Each row of a before or after table is a point. The points were changed in one or more steps. Then noise was added and the rows were shuffled. The steps act on how far a point lies along the listed directions, d1 being the first. Write out the steps. A step turns or swaps two directions, mirrors them in a line or flattens them onto one, adds a multiple of one to another, or multiplies one. Angles are multiples of 10 degrees, from the lower direction toward the higher: turns from -170 to 170, lines from 10 to 170 but not 90. Use the fewest steps. Two steps may share a direction if one is a turn and the other turns, adds or multiplies; they go together, in the order done. Otherwise the lowest direction goes first.

Directions:
(1): [ 5 70  5]
(2): [ 14   4 -68]
(3): [-68   6 -14]
Before (8 x 3):
[[  -3   33   33]
 [  32   30    0]
 [ -17  -26 -100]
 [  -8   34   30]
 [ -37   20    6]
 [ -26   49   -5]
 [ -28   27   -5]
 [  -5   14   40]]
After (8 x 3):
[[  2  89   6]
 [ 29  75   3]
 [  7  43   1]
 [-21  66   5]
 [-26 -85 -17]
 [  6  86   9]
 [-20  45  -3]
 [-12 117   6]]
Steps: multiply d1 by 2.5; multiply d2 by 0; multiply d3 by 0.7

Directions:
(1): [  3  26  38 -12 -85 -15]
(2): [ 43  40  55 -11  45 -33]
Before (8 x 6):
[[ 52  70  75  -1  -5 -30]
 [  4  27  26  23 -18 -13]
 [  7 -35 -31   5  58  17]
 [-12  14   5 -14 -48  12]
 [ 32  38  54   6 -62 -22]
 [ 63  61  83  -7  84 -39]
 [ 21   6  12 -20  12   9]
 [ 27  15   7   2  72 -35]]
After (8 x 6):
[[ 18   0 -12   8  80 -25]
 [ -6  21  15 -17 -44   5]
 [ 56  66  67   3  35 -28]
 [ -5 -44 -42   6  41  22]
 [ 42  44  62   6 -34 -29]
 [ 55  44  56   0 121 -26]
 [ 19   2   8 -18  16  11]
 [  9  28  28  24  -6 -14]]
Steps: turn d1 and d2 by 20 degrees

Directions:
(1): [ -40   34   16    5   29   17    9 -101   13]
(2): [ 56 -41  53   2 -35  19 -58 -36  29]
Before (11 x 9):
[[ 10 -37 -20   6   5   3  -2  58 -17]
 [-45  27 -13   9  48   0  33 -32 -19]
 [-10  13   6  12  11   4   5 -40  17]
 [-70  47  32   0  14   3  21 -82   9]
 [ 88 -71  11  -7 -61 -10 -48  81  10]
 [  7   1  32  11  30  11   0  -7   6]
 [ -2  11  36   5   2  -3  15 -65  11]
 [-36  31 -35  -2  18 -28  51  46 -19]
 [ 14 -28   1   4  -5 -15  -6  29  -2]
 [-45  39 -48  -1 -12 -31  61 121 -55]
 [-66  45 -38   4  46   2  32  -9 -28]]
After (11 x 9):
[[-12  14  -9  -2   3 -18  25  25  -5]
 [-53  33  34  -2   2   0  12 -56   8]
 [-18  18  -9   1 -28 -15  24  76 -34]
 [ 51 -42  -6  -7 -37 -13 -21  61   3]
 [-35  22 -15   4  25   8   4 -15 -16]
 [ -4  10  27   4   2  -9  20 -45   7]
 [  6 -33 -15   7   8   7  -5  41 -13]
 [  6 -23   1   6   0 -13  -3  20  -3]
 [  4   2  28  11  32   9   4   0   4]
 [ -7  10   3  12   9   2   6 -27  14]
 [-23  10   1   9  34   4  14 -27 -12]]
Steps: multiply d1 by 0.7; multiply d2 by 0.4

Directions:
(1): [-53 -10  93 -52  -4 -31  31  37  30   5 -31  -9]
(2): [ 17   2   6 -38  23  58  80 -18  14 -53  42  48]
(3): [-13  26 -17 -52  31 -36  17 -63  -3  16  46 -83]
(4): [ 77  -5  33 -30  10 -12  15  36 -97  17   1 -10]
(5): [ 49  67  31 -19 -40  45 -22 -37  24 -23 -62 -31]
Before (8 x 12):
[[  -4  -17   -7   -3   37    8   52   10  -12  -19   51  -14]
 [  17    5    0   37  -26  -19  -57   11  -17   18  -47  -21]
 [ -50    0  -15  -29   30   -9   39  -30   24   -8   72   -4]
 [ -33   24   31  -20    2   -4    1  -20   30   10  -10  -29]
 [ -44  -16  -30    3   11    9    9  -24   43   -6   32   22]
 [ -69  -10  -19   54  -27    3  -32  -22   73    0  -33   -2]
 [ -44  -14 -111  100   23  -34  -80  -42   38   27   64  -22]
 [ -94  -56  -30   64  -24  -30  -37    9   62   41   19    4]]
After (8 x 12):
[[ -16  -20   18    8   21  -12   19   32   -9   -2   12  -26]
 [-103  -90  -61   58   10  -22   12   11   54   23   82   43]
 [ -30   -3   36    7   -8   14    1   16   31    4  -19   24]
 [-118  -44  -40    6   73  -75   18  -38   58   25  122  -37]
 [ -83  -33   24  -10   13  -38   18   32   28    8   34   23]
 [  35   20   -6    3   -6   12   -3  -21  -11  -14  -10  -18]
 [ -70  -39  -32   12   15  -19    2    0   35   16   37   20]
 [ -85  -44  -58   55    8    0    1  -19   56   -1   32   28]]
Steps: turn d1 and d3 by -80 degrees; multiply d2 by 0; add 0.7 times d4 to d5

Directions:
(1): [-72 -20 -57   8 -51  11   1 -47  30  47 -47  26 -26 -49  17  45  43  46]
(2): [ 46  16 -20 -24 -24   4 -14  98   4 -11 -50   8  27  15  25  54  88 -27]
Before (14 x 18):
[[  54   42   40   -2   30   -9   17   61  -17  -46   17  -27   33   51
    -1   -8    7  -46]
 [  40   29   12  -22  -17   -6  -12  107  -12  -20  -28  -16   33   37
    13   25   60  -57]
 [  61   11    2    3   19   -4    0   82  -12  -36    8  -34   24   34
    -1   -2   14  -30]
 [ -17   -5  -10   -4  -10  -10   -4   31    5   16  -48   11    7    4
    30   55   56   11]
 [   3   17   23  -11    8   -8   25  -16   23    3   20   15    2   17
    -4  -18  -23   15]
 [ -65  -44  -23   10  -22  -14  -13  -67   18   21    5   21  -18  -11
    -5    6  -18   37]
 [ -28   -3  -27    1  -23   12    1    3   25   39  -45   19   11  -40
    26   34   43   27]
 [ -14   -8  -18   -6  -23   11   -4   30  -13   10  -18    2    6   -5
    10    4   29  -20]
 [ -37  -13  -60  -16  -53   -1  -15    5   27   31  -61    0   -6  -26
    18   28   52   19]
 [ -76  -14  -54   26  -28   28  -26  -69    8   41  -27   27  -35  -50
     2   13    5   62]
 [ -17  -20   15   20   27    5   -1  -68   -2    3   -1   -6   -8    3
   -16  -37  -35   13]
 [   6   15  -12   -8  -19  -13  -13   43    1   19  -36   18   15   37
    32   34   44    8]
 [-101  -28  -31   39  -37   24    8 -115    6   64  -10   12  -47  -50
    -4    7  -34   66]
 [   1    7    8   -6    5   -2   -2   20   -7  -10  -10   -1    5   18
   -11   -1   -4  -18]]
After (14 x 18):
[[ -42  -18  -20    3  -22   12    0  -14  -12   16   -5    3   -9  -19
     2  -13   -1   -2]
 [ -42  -13    5   18   15    6   11  -60   11   31    9   -1   -2  -35
     2  -23  -40   36]
 [ -14    2   23   30   42    9  -18  -65  -29  -15   51   -5  -16    3
   -28  -74  -93   19]
 [  -5   23  -26    0  -31    1   14   48   18   -3  -54    6   16    9
    26   58   83  -11]
 [ -48   -5  -22   15  -18   -9   -5  -38   17   40  -13   26   -9    9
    21   18    4   43]
 [ -58  -22  -24    2  -10   -8   -1  -79   12   25    9  -20  -26  -22
   -11  -36  -60   27]
 [  42   -1   34    6   36    2   -9    6  -13  -25   -2  -16   24   33
   -11  -33  -17  -27]
 [ -72   -4  -47   -1  -68    5   -3    1   23   41  -62   11  -14  -28
    20   52   70   10]
 [  -8   -5  -57    6  -39    7   -6   46   17   15  -40   -6    3  -14
    20   49   67   16]
 [ -59  -21   -2   15   -6  -12    7  -56    3   29  -18    7  -22  -16
    17   18   -8   43]
 [ -14    2  -13   -4   -4    4   -1   10   -2    1  -23    7    2    6
    -6   14   10  -14]
 [  21   28   24  -21    4   -4   25   24   22   -5    8   14   10   29
     2   -3   -2    1]
 [  14    4   69   30   53    7    7  -52  -47  -14   73  -32   -7   30
   -40  -83 -122  -10]
 [   2  -30   31    9   31  -21  -12  -33   -8  -22   55   -5    5   35
   -19  -43  -66   -6]]
Steps: turn d1 and d2 by -90 degrees

Directions:
(1): [ -7  49  64  52  72  32 -62  16  35 -11  -6  29  -4 -48  29  51  32 -32
 -14  30   2  13 -29  60 -39 -45 -33  -2  78   0  61  47]
(2): [ 55 -15 -46  15  -4  12 -35  68   4 -49 -64  17 -90  55 -24   8 -42 -18
  44  43 -59 -33 -47  -9  18  16 -40  43  37 -15 -52  28]
(3): [-69  -4  -3 -33  37  68  74  52  64  69  -5  18 -32 -27 -30 -30   6 -13
 -77  48  -5  -6  44  -8  31  34 -10  64  -9   7 -14  48]
(4): [-26 -90 -29  -1 -32 -57 -65  49  46 -27 -28 -16 -12 -52  14 -23  -1  48
 -34  -8  41  76  26 -47   0  20 -25  24  54 -40  55 -32]
Before (8 x 32):
[[  -5  -16  -41  -27    1    4   47    6  -22   -2   -5   -4  -18   19
   -17    4   13    8   -7    3  -23  -29   23  -33   16   12   -8   31
   -36  -22  -23    1]
 [ -57  -22  -35  -37   -4   28   10   30   20   -3   -4   27  -14  -29
   -11  -42   -6    2  -50   33   18   17   24  -12   24   42  -12   40
   -13  -20    0   17]
 [  38  -17   11   37   -5  -38  -92   57   29  -61  -55    1  -40   -3
    19   33  -29   -9   22   -8    3    2  -28   15  -21  -14  -41    8
    57  -27   45   24]
 [ -44   58   26   27   69   90   -1   49   40   39  -15   31  -20  -46
    22   39   32  -34  -39   69    5    6    9   44  -39  -18  -42   36
    49   13   14   61]
 [  25   51  -11   -4    0   46   37   18  -18  -16  -20   24  -23   46
   -27   25   -9  -47   30   31  -57  -70  -32   23   -5   -6  -10   20
   -20   22  -39   55]
 [   1   54   11   -1   60  103   24   24   11   26   17   27  -25    0
   -13   41  -16  -34    9   73   -5  -41  -13   73    4   27  -32   17
     8   17  -23   78]
 [  -9  -73   -4   27  -46  -77 -121   55   47  -51  -39  -16    0  -52
    25   17   -4   32  -20  -28   45   81   -4  -59   -6   10  -24   -4
    98  -56   76  -44]
 [  12   21   18    2   14   14   26  -43  -30  -12   -1   -8   27   36
    12   20    6   -7   32   -5  -21  -34  -29   -5   -9  -27   19  -21
   -33    0  -49   -5]]
After (8 x 32):
[[  0  36  38  17  39  34  12 -28 -13  -6  -6   6  22  19  17  32  16 -19
   18   9 -24 -30 -35  17 -18 -40   8 -12  -9   0 -33  14]
 [ 24  17 -33 -11 -27  21  18  29 -15 -31 -29  14 -26  39 -26  12 -15 -26
   28  22 -44 -48 -24  -1   0   3 -12  24 -12   7 -29  35]
 [  9  -4 -53 -47 -11  62  63  16 -12  30  16  -1 -24  33 -33  -6 -44   4
   16  46   2 -36  15  15  39  69  -8  24 -48   8 -67  27]
 [-47 -10 -58 -46 -19  59  96  39   6  67  -8  -4 -23  10 -24 -38  -8   7
  -38  38   4 -10  59 -40  20  51   2  53 -51  13 -69   8]
 [-23 -54  -8   2   4  -8 -50 106  86 -18 -66   5 -66 -34   1  -3 -27   0
  -44  22  11  18  19 -15   4  23 -56  64  57 -33  42  44]
 [-11 -41 -58 -36 -53 -28 -12  -9 -29 -42   2   3   3   4  -4 -43 -23  23
    1  -5  21  16   6 -30  18  41   9   1 -34 -22 -15 -30]
 [ 25 -15 -33  -1  -9 -35  -7 -15 -45 -43  -7  -7  -3  22   5  24  13  15
   30 -19 -21 -19   0 -25  -5 -12  -8  -1 -14 -32  -1 -26]
 [-56 -74  -2  11 -19 -36 -87  93  89 -13 -45  -3 -23 -76  13   3   4  23
  -69   3  43  81  20 -61   7  28 -34  34 102 -53  73 -12]]
Steps: turn d1 and d3 by 90 degrees; add 0.7 times d2 to d4
